Each row is a point. A path goes straight from each point to the next, and from the last back to the first. The post is the endless flat space through its rows: a point in 2 columns, a line in 3, a plane in 4, and so on, so that a path can go around it. How many times does the path go around the post? Going back the other way cancels.
In the rows, 128 means zero.

Post (2 x 3):
[[139 145 150]
 [138 113  99]]
Path, 24 rows:
[[152 137 162]
 [159 165 118]
 [ 98 172 116]
 [122 119 146]
 [144  20  59]
 [155 125 111]
 [141 148 124]
 [102 101  49]
 [125 123 138]
 [119 177 128]
 [144 141 105]
 [108 151 107]
 [123  78  95]
 [155 109 138]
 [157 156  92]
 [125 173 130]
 [119  83  83]
 [143 125 160]
 [159 118 135]
 [144 164 138]
 [164 136 112]
 [150  65  66]
 [113 133 142]
 [123  92 126]]
Times around: 3

Post:
[[128  96 145 122 127 140 153  87]
 [115 100 160 111 109 183 142 114]
 [128  88 144 162 139 128 134 109]
 [185 105 151 126 129 129 118  86]
 [ 86 177 112 158 102 120 141 135]
 [152  90 145 132 146 154 110  77]
 [ 79 199 138 147 119 119 153 142]]
Path, 31 rows:
[[171 130 146 103 148 180 103  67]
 [145 153 179 128 104 128 181 132]
 [137 112 140 140 127 184 122 122]
 [199 129 156 110 142 114 151  71]
 [123 119 138 145 136 143 143  64]
 [163  77 170 136  92 140 136 121]
 [ 79 138 137 154 128  71 156 158]
 [ 90 133 121 166 144 114 149 131]
 [ 82 163 105 165 154 164 146 131]
 [139 127 109 106  91 233 117  68]
 [168 106 111 138 148 149 131  79]
 [129 128 126 142 118 167 121 160]
 [124 161 121 145 117 142 142 117]
 [133 126 136 140 125 164 120  60]
 [109  78 171 132  79 178 150 140]
 [113 125 189 119 138 145 123 142]
 [146 128 123  92 161 161 106  93]
 [166  80  99  92  99 210 115  73]
 [121 143 137 142 122 162 126 120]
 [120 113 122 143 171 139 137 106]
 [130 134 113 186 165 102 129  97]
 [ 71 160 132 177  98 103 194 143]
 [176 127 184 157 117 109 115 123]
 [101 218 150 146 134  96  81 125]
 [ 83 118 136 113 118  75 228 116]
 [111  90 125 114 151 118 204  85]
 [124 120 128 182 101 180 115 140]
 [118 133 141 151  77 159 134 117]
 [118 147 194 124  85 132 118 161]
 [136 102 164 100 126 151  89 110]
 [129 126 113 164 134  87 162 138]]
Times around: 4

Post (11 x 12):
[[144 104  84 158 106 123  96 117  93 140 115 128]
 [162 128 141 100  86 134 123 137 142 133 166 115]
 [123 102  92  56 109 161 125 159 139 103  95 150]
 [170 162 128 150 150 116 149  88 125 172 162 126]
 [172 127  90 142  92 113 121 142 109 142 123 146]
 [194 109 172 135 162 113 122 111 100 130 131 164]
 [130 146 163 144 158  94 114 133 132  91 150 129]
 [105 115 125  97  99 118  82 156  72 108 111 150]
 [175 151 121 156 133 110 114 108 121 146 143  77]
 [139 124 151 104 133 111 173 107 134 119 143 101]
 [132 109 139 106 108 183 104 142 122 125  74 133]]
Path:
[[182 117 115 126  78 155 126 142 109 198 168 162]
 [116  81 120  84  96 155 188 100  80 142 113  99]
 [163 134 121 122 124 140  74 137 100 107 105 159]
 [181 118 146 142  86 140  43 120  73 129 144 191]
 [144 109 116  77  82 189 100 148 129 105 134 118]
 [142  95 162 129 144 114  90  96  10 125  81 156]
 [164 135 104  50 106 131 147 134 119 137 117 159]
 [197 103 144  53  90 164  88 162 132 136 124 186]
 [174 201 151 127  92 166 100 115 119 186 136 122]
 [163 162 153 136 113 104  84 166 102  99 125 203]
 [167 145 119 121 145 120  76 102 104 165 135 120]
 [112 128 105 135 123 120  98 171 167  95 130  96]
 [133 105 150 166 148  66 111 120  90  96 124 142]
 [128 121  84 122  97 109  90 141 175  72 166  74]
 [182 106  93 136  99 150 169  83 130 152 149  91]
 [140 101 115  97 132 178 108 150 140 116 123 149]
 [159 131 127 149  94 111  91 152  74 119 104 116]
 [187 128 133 149 121  99  75  93 123  98 158  63]
 [149 114 177 155 165  73 101 124 147  68 124 143]
 [165 155 181 150 152  85 159 136 127 127 147 123]
 [141 107 128  80  71 142 159 184 151 126 138 141]
 [140  65 103  98  68 155  92 134 114 152  99 138]
 [196 163 120 158 103  95 162  97 108 167 120  93]
 [128 157 151 189 135  90 117 114 129  98 153 160]
 [141 158 141 155 149 102 108  91 133 130 160  71]
 [159  96 157 108 107 102  97 141  95 127 131 161]
 [122 122 152 126 143 146 131  87 124 155 107  89]]
Times around: 1
